Each row is a point. Each copy is the shape, with its points in the same order, turned, moved and blurred by noise. Some copies are also mirrored. Which?
(in the rows, 128 means zero)

Shape, 7 rows:
[[204 190]
 [129 112]
 [ 94 175]
 [155 115]
 [146  46]
 [162  89]
 [124 152]]
Copy 1:
[[ 87 240]
 [130 133]
 [173 195]
 [101 147]
 [ 92  79]
 [ 83 125]
 [145 170]]
Copy 1 is: mirrored
Copy 2, 7 rows:
[[ 34 135]
 [142 114]
 [135 190]
 [114 104]
 [169  49]
 [129  75]
 [124 152]]
Copy 2 is: mirrored
Copy 3 (7 x 2):
[[150 238]
 [119 119]
 [182 108]
 [ 99 149]
 [ 37 101]
 [ 78 129]
 [154 147]]
Copy 3 is: mirrored
Copy 4:
[[176  66]
 [116 155]
 [ 69  94]
 [138 146]
 [142 216]
 [151 175]
 [101 111]]
Copy 4 is: mirrored

Shape:
[[140 147 134]
 [ 62 161 119]
 [109 135 206]
 [ 93 116 158]
 [168  90  75]
 [154 168 143]
 [ 80  76  75]
 [185 165 111]
 [ 59  54 157]]
Copy 1, 9 rows:
[[ 88 134 148]
 [120 208 152]
 [ 73 156  75]
 [119 167  96]
 [157  88 176]
 [ 67 134 153]
 [202 161 135]
 [ 80 110 183]
 [172 164  55]]
Copy 1 is: only turned
Copy 2:
[[125 137 147]
 [ 77 111  85]
 [102  64 177]
 [120  80 123]
 [202 156 106]
 [115 147 164]
 [166 103  49]
 [143 185 159]
 [150  27  86]]
Copy 2 is: only turned
Copy 3:
[[118 150 136]
 [ 40 145 148]
 [105 213 107]
 [ 78 160  94]
 [138  71  98]
 [131 153 152]
 [ 51  76  78]
 [164 132 168]
 [ 40 150  40]]
Copy 3 is: mirrored
Copy 4:
[[119 127 133]
 [ 58  94 172]
 [ 73 144  80]
 [ 82  98 110]
 [190  67 141]
 [130 153 145]
 [113  18 146]
 [170 146 160]
 [ 73  37  73]]
Copy 4 is: mirrored

Shape (11 x 6):
[[ 92 159 214 161 111 132]
 [208 116 109 166 115 132]
 [247 112 145  62 111  90]
 [154 137 139 148 129 106]
 [ 83 147 111 140 242 104]
 [197 127 107 147 116  81]
 [ 92 103 106 160 132 128]
 [ 83 142 142  64 118  66]
 [ 82  98 181  26 112 123]
 [ 89 184 110 163 137 136]
 [123 110 115 168 119 105]]
Copy 1, 11 rows:
[[108 146 174  46  88 102]
 [189 151  79 141 100 125]
 [142  70  14 127  60 137]
 [143 136 105 109 108  94]
 [ 52 175 142 170 138  25]
 [174 121  63 130 117  85]
 [143 129 169 139 134  83]
 [ 75  50 129 101 135  73]
 [ 52  34 160 120  80 128]
 [109 171 152  99 173  91]
 [161 125 142 127 122  74]]
Copy 1 is: mirrored
Copy 2 (11 x 6):
[[ 39 117 128  85 108 187]
 [166 206 125 124 133 129]
 [232 185  59 113 133 222]
 [135 154 125 128 104 160]
 [122  95 192 217  86 194]
 [169 188 107 138  84 149]
 [136 114 166 139  99 122]
 [150  56  87 121  73 207]
 [159  31  98  77 146 222]
 [ 76 116 112 176  99 127]
 [144 137 143 118  88 132]]
Copy 2 is: mirrored
Copy 3 (11 x 6):
[[ 82 155 100  49 120 111]
 [ 76 112  64 208 131 144]
 [101   7  30 162 148 173]
 [112 124  78 136 144 141]
 [159 185 152 133 235 161]
 [121 113  46 185 141 131]
 [128 145 142 158 144  95]
 [199  86 113  85 151 125]
 [149  32 157  60 149 127]
 [131 190 133 125 118 155]
 [122 140 100 162 136  93]]
Copy 3 is: mirrored
